Each row is a point. Any point is a mix of the corners, with weights that add up to 1. It lies inside the corners' shape when no weight is negative. Is each point inside? If not, which corners have a negative weight?
(in the rows, 128 means zero)

Corners:
(1): [ 64 115]
(2): [ 95 191]
(3): [186 140]
Points:
[ 98 186] => inside
[ 93 163] => inside
[ 87 102] => outside (2)
[109 168] => inside
[ 61 191] => outside (3)
[166 128] => outside (2)
[ 94 124] => inside

Corners:
(1): [117  75 184  86]
(2): [ 79 152 148 157]
(3): [ 96 185  51  94]
(4): [145 122 131 160]
(5): [146  23  51 109]
Points:
[ 68 202  84  87] => outside (4, 5)
[132 122 128 152] => inside
[115 124 126 140] => inside
[129  66  75 115] => inside

Corners:
(1): [149 177  70 124 113 156 205 142]
(2): [205 143 158  44  78 153 183 109]
(3): [108 152  64  99  64 157  89 104]
(4): [104 104 135  81  82 110 162 155]
(5): [ 49 176 151  70 213 141 146 141]
(6): [ 76  81 138 181 108  56  77  22]
(7): [116  14 137 247  64 150  41  42]
(8): [ 45 190 164  93 135 175 217 119]
(9): [ 96 177 225  98 115  73 105 151]
Points:
[157  98 113 137  61 105 111  92] => outside (5, 8)
[ 87 110 195 114 118 111 150 117] => outside (1, 3)
[131 122 140 128  51 164 145 115] => outside (5, 6)
[134 141 115  98  87 147 142 112] => inside
[ 98 110 227 113 114  94 125 113] => outside (1, 3)
[117 133 179 112 117 120 143 112] => outside (3)
[149 145 141  95  98 140 160 117] => inside
[139 205 133  86 128 158 143 163] => outside (4, 6, 8)
[ 89 136 143 132 108 138 138 127] => outside (2, 6)

Corners:
(1): [136 143  33  97 103  38  85 153  84 107  57]
(2): [107 172 157  93 110  32 120  75 120 134 151]
(3): [103 171  69 176 198  91 147 190 167 159  56]
(4): [101 119 151 166 200 185 182 188  97 189 116]
(5): [172 192  98 169 131 186 177  50 156 141 141]
(6): [124  99  78 157 189  50  27  68 109 137  68]
(7): [ 51 131  67 196  68  52  90 126 140  86  35]
(8): [158  96 103  85  99  55 149 137 107 172 148]
(9): [ 47  77  78 118  96  57 202  60  64 136  83]
(10): [163 144 116  90 149 122  39 163 182  74 101]
(11): [134 202 124 145 180 176  55  64 189 185 123]
(12): [ 98 174 188 103 157  64 173 135 140 182  45]
Points:
[125 143 102 128 132  79  88  78 151 128 100] => outside (1, 4)
[122 123  98 124 146  81  89 109 127 125  91] => inside
[115 151 112 122 139  73 113 113 124 141  96] => inside
[102 145  97 152 139  77 131 113 125 152  82] => outside (10)
[113 151  85 142 154  89 132 148 132 144  76] => inside
[118 146  97 132 141  89 138 133 116 153  87] => outside (10)

Corners:
(1): [137 119 133 194 151 199 100 112 178 121 185 106 133 164]
(2): [ 91 152 142 104 113 163 113 105 165  85  83  74 121 157]
(3): [ 96 187  28 121  80 158 122 167 100  74 124 115 165 123]
(4): [190  58 249 107 107 126 171 168 156 172 140 190  79 145]
(5): [ 60 132  53 139 125 178 126 129  51  97  56 113 138 154]
(6): [125 189 123 129  85 156 155  98  53 150  68  84 134  87]
(7): [198  46 140 128 178  96 138 148 196 222 141 116  74 173]
(8): [188 101 135  30 153 105 167 130  51 160  81 114 133 179]
(9): [218  96 221  57 148  68 207 152 143 199 160 182   7 185]
(10): [138 103 178 121 116  85 196  96 207 167 155 152 128 222]
(11): [135  55 172  90 115 120 130 175  69 190 170 112  90 150]
(12): [170  95 134 166  64 174 149 139 181 100 149 121  80 201]
(13): [127 139 114 205 120 130 116 131 110  49 112  85 141 143]
(14): [ 81 133  68  89 135 156 143  55  62  76 119  80 145  43]
(15): [212  59 228 117  98  77 103 125 177 194 175 225  42 207]
Points:
[146 115 153  91 116 139 150 122 113 143 126 134 103 157] => outside (7, 13)
[142  99 150 119 116 136 132 132 125 142 140 125 100 158] => inside
[137 116 161 112 112 136 146 117 110 125 119 120 105 151] => outside (3, 7)
[134 114 126 111 121 151 137 137  98 125 124 106 109 130] => outside (10, 15)
[125 122 101  91 140 138 167 141  45 181 106 104 133 112] => outside (2, 12, 13, 15)

Corners:
(1): [ 66 105 131  60  83 138 112 136 127 229 106  76 129 126 152 135 156 124
 163 100]
(2): [126 126 185 109 115 119 125 148 151 198 110 171 110 180  43 120 154 138
 118 140]
(3): [129 172 110 116 117 116  33 158 123 206 125 121 214 113 130 162 112 119
 129 110]
(4): [119 118  75 161 143 109 126 212 164 181  54 106 159 118 136 122  89 120
  95 118]
(5): [199 141 159 105 139 178 137  97 165 137 141 118 144 172  68 136 104 129
 135 124]
(6): [185 121  87 130  79  81 110 126 140 139 127 130 138 107 117  96 181  93
 120 126]
(7): [183 129 121  68 138 129 110 162  80 137 149 175 149 143 140  54 121 123
  97  95]
(8): [115 187  87  17 147 146 151  89  67 104 105 124 131 106 153 148 105  98
 104 158]
(9): [118 220  86 117 169 149 131  75 109 136  88 154 134 152 128 112 129  90
 135 118]
(10): [101  97  99 181 167 194  72  84 158 161 198  93 118  69 152 220  93 149
 175  71]
(11): [107 179  96  54 144 195 132 163 182 103 150 109  44 174 131  80 132 148
 121 100]
(12): [ 97  55 125  95 100  79  99 114 131 137 140  97 152 141   7 113  85 152
 143 136]
(13): [159 132 151 128 111  91  50 177 113 123  91  72 133  69 141 120  60 139
 148  84]
(14): [132 162  82 131  86  94 187 105 141 132 152 116 162 140  11 142 186 136
 118 112]
(15): [ 78 111 143 177 155  89 168 107 230 196 168 170 130 137 174  98  83 143
 100 130]
(16): [159  91 108 169 101 158 137 197 119  92  96 120 177 131 104 108 130  96
 213 152]
(17): [109  88 111 127 117  74 102 123 159  95 163 171 110 168 212 107  75 124
  32 104]
(18): [177 133  95 174 107  96 117  74  64 139 113 116 180 119  99 172 140 179
 161 153]
(19): [118 102 108  90 114 103  78 105 110 222 145 134 133 112 176 221  80 151
 213  88]
(20): [ 81  89 111  77 120 128 151 162 168 116  71 149 127 141 135 132 111 178
 153 112]
(21): [129 143 110 112 204  97 156 118 159  77 138 144 104 177 155 163 142 164
 122 131]
Points:
[124 113 116 131 117 110 111 119 137 167 120 121 148 120 129 161 112 130
 150 119] => outside (7, 11)
[156 143 100 152 166 141 134 153 153  74 139 127 138 114 163 133  88 148
  99 112] => outside (1, 2, 6, 9, 12, 19)
[138 124 117 121 121 132 115 147 132 128 119 118 139 127 121 125 111 126
 149 120] => inside
[153 118  91 125 132 107  93 120 138 145 148  99 115 132 128 135 117 146
 122  80] => outside (2, 3, 8, 15, 16, 20)
[135 146  94  95 121 110 104 133 107 139 119 134 138 125 103 123 119 136
 108 103] => outside (1, 5, 15, 16, 21)
[122 114 117 109 122 123 115 146 152 151 131 128 135 129 126 128 117 133
 131 110] => outside (9, 18)

Corners:
(1): [ 83 123 141 120  39 170 177 161 136  96 104  82 148 151 123 187 120 120
 111  72]
(2): [106 105 129  62  72  99 163 164  94 142 170 211 157  55 114 140 121 102
 126  70]
(3): [129 118 138  68  46 145 110 126 162 141  89 131 153  82 130 192 181 111
  97  79]
(4): [174 145 111 115 221  97  82 102 113 180 140 136  87 173 108 126  91 132
 132 169]
(5): [ 91 126 153 131  87 129 113 135 106 133 162 201  94  79  65 183 105  93
  92  66]
(6): [118 140 121 120  73 138 126 171 156 135 155 205 189  92  57 185 142  81
 112  69]
(7): [139 136 125 169 249  98 156 138 139  68 164 120 138 109 109  66 130 109
 120 195]
(8): [119 155 164  80  89 171 139 141  78 141 128 222 149 120 119 189 144 144
  92  82]
(9): [152 107 122 195 161  93  81  93 128  89 139 140 170 133 115  93 103  85
 134 209]
(10): [150 127  97 190 203 151 140  79 148  77 170  91  97 159 139 159 147 149
 125 144]
(11): [137  94 133  99  51 185 196 156  97 130  75 149 123  86 113 183 178 118
 139  87]
(12): [117 205 111  90 109 155  89 148 105 105 143 167  93 109  92 137 141 104
 174  85]
(13): [148 110 123 142 187 116 105  49 217  76 138 114 104 156 102 120 112 141
 152 230]
(14): [121 153 103 184 161 107 161  79 145 128 131 127 104 146 124 138 100 137
 130 201]
(15): [123 120 146  89  79 109 178 181  89 125 129 189  65 150 125 143 163 107
  98  51]
(16): [121 103 140 176 191 121 119 116 164 140 154 131 151 133 157  46  81  98
 120 218]
(17): [143 123 107 154 132 109  65  67 152 140 152  90 140 113  80 106 145 150
  95 194]
(18): [121 111 125 106  46 102  93 151 120 122 138 139 113 122 120 209 159 139
 136 139]
(19): [143 130 116  86  63 131 130 164 112 133  83 162  99 113 131 162 121 163
  89  91]
(20): [ 65 140  78  43  74 172 142 178  78 120 128 170 154  97 145 162 137 104
 114  83]
(21): [105 105 126 153 217 104 113  75 143 120  94 132 146 142  85 128 141 180
 174 186]
Points:
[118 139 122 117 125 129 125 127 123 121 132 155 125 118 110 143 132 124
 135 127] => inside
[115 124 126 112 133 135 119 126 129 124 133 145 140 114 103 156 144 133
 134 131] => outside (9, 14, 15, 19)
[125 131 122 122 112 134 133 135 125 122 136 147 134 113 118 150 136 114
 112 118] => outside (13, 21)
[124 137 131  88  70 134 134 147 104 142 119 177 104 114  92 179 136 133
 129  84] => outside (3, 7, 9, 10, 16, 20)
[ 99 133 126  89  73 140 140 152 121 125 126 172 124 114 124 176 142 126
 120  84] => outside (4, 7, 9, 11, 17)
[127 121 130 119 123 123 131 130 124 127 128 156 137 118 112 140 128 120
 118 136] => outside (10, 12)

Corners:
(1): [ 80 147 178  91 153 122  85 145 131 117 127 157 152 112  86 148 120  72
 211  81]
(2): [147  95  88 162 117 144  89  58 133 160 131 175 132 119 114  77  95 155
 110 102]
(3): [129 185 142  86 155 138 135 200 134 117 128 160 143 161 132 155  89 148
 181  95]
(4): [102 115 127  49 121 141 128 161 113 135 146 230 104 153 126 116 116 139
 184 146]
(5): [104 127  48  86 154 112 140  82 133 180 138  96  51 115 173  74 161 141
  92 134]
(6): [146  84  58 132 101 142 132  89 115 121 105 150 119  83 101 114 155 193
 119 158]
(7): [173  74 148 141 161 142 187 132 139  99  90  91  70 138 128 134 136  91
  25 121]
(8): [ 91 129 154  94 130 139  72 162 132 108 130 148 166 238  57 153 127 136
 196  65]
(9): [ 99 123 171 120 169  55  44 181 118 143 136 142 142 126  62 134  91 161
 222 161]
(10): [108 116 116 182 156 152 184 131  73 105 172  89  53 114 126 151 165  95
   7 154]
(11): [144 129 129 107  87 103 116 121  93 133 149 123 149 144 134 135  83  99
 198 117]
(12): [ 59 127 189  69 170  94  60 167 124 166 171 123 197 180  73 144  58 127
 196 122]
(13): [109 123  31 129 135 131 139 130  43 143 125 151 111 122 165  93 110  74
  75 169]
(14): [ 87 175 166  96 104  51  89  84 179 172 155 105 133 158  54 122 114 141
 153  98]
(15): [144 131 155 123 176  94 108 106  71 127 118  44  92 146 105 206 173  98
  21 121]
(16): [111 119  65 114  82 210  75 118 137 114 133 154  47  73 110  96 119 135
 141  88]
(17): [112  95 181 127 143  60  80 161 142 110 126 123 139 136 131 143  41 144
 146  94]
(18): [167 118 129 111 137 139 196 125  36 109 139  73 115 163 105 147 158 121
  26  82]
(19): [139 120 165 192 136 132 183 159  91 171  85  81  89  64 127 172 160 136
  11 134]
(20): [103 148 123 106  77 210 123  96  78 153  61 119 104 115 171  68  95 161
 127 112]
(21): [113 100 103 123 181  82 127 159 138 112 143 137  88 186 106 180  47 139
 140  83]
Points:
[125 129 179 117 151  91 147 132 104 126 123  75  99 163 107 169 150 105
  88 102] => outside (2, 3, 6, 12, 13, 16)
[111 126 129 113 136 110 104 129 124 138 133 129 120 146 101 129 112 138
 143 114] => inside
[112 124 135 114 140 140 118 131 122 133 121 127 110 137  99 136 131 142
 122 108] => outside (11, 13, 17)
[115 119 130 113 136 133 118 135 101 135 127 130 118 136 120 132 112 129
 122 121] => outside (14)
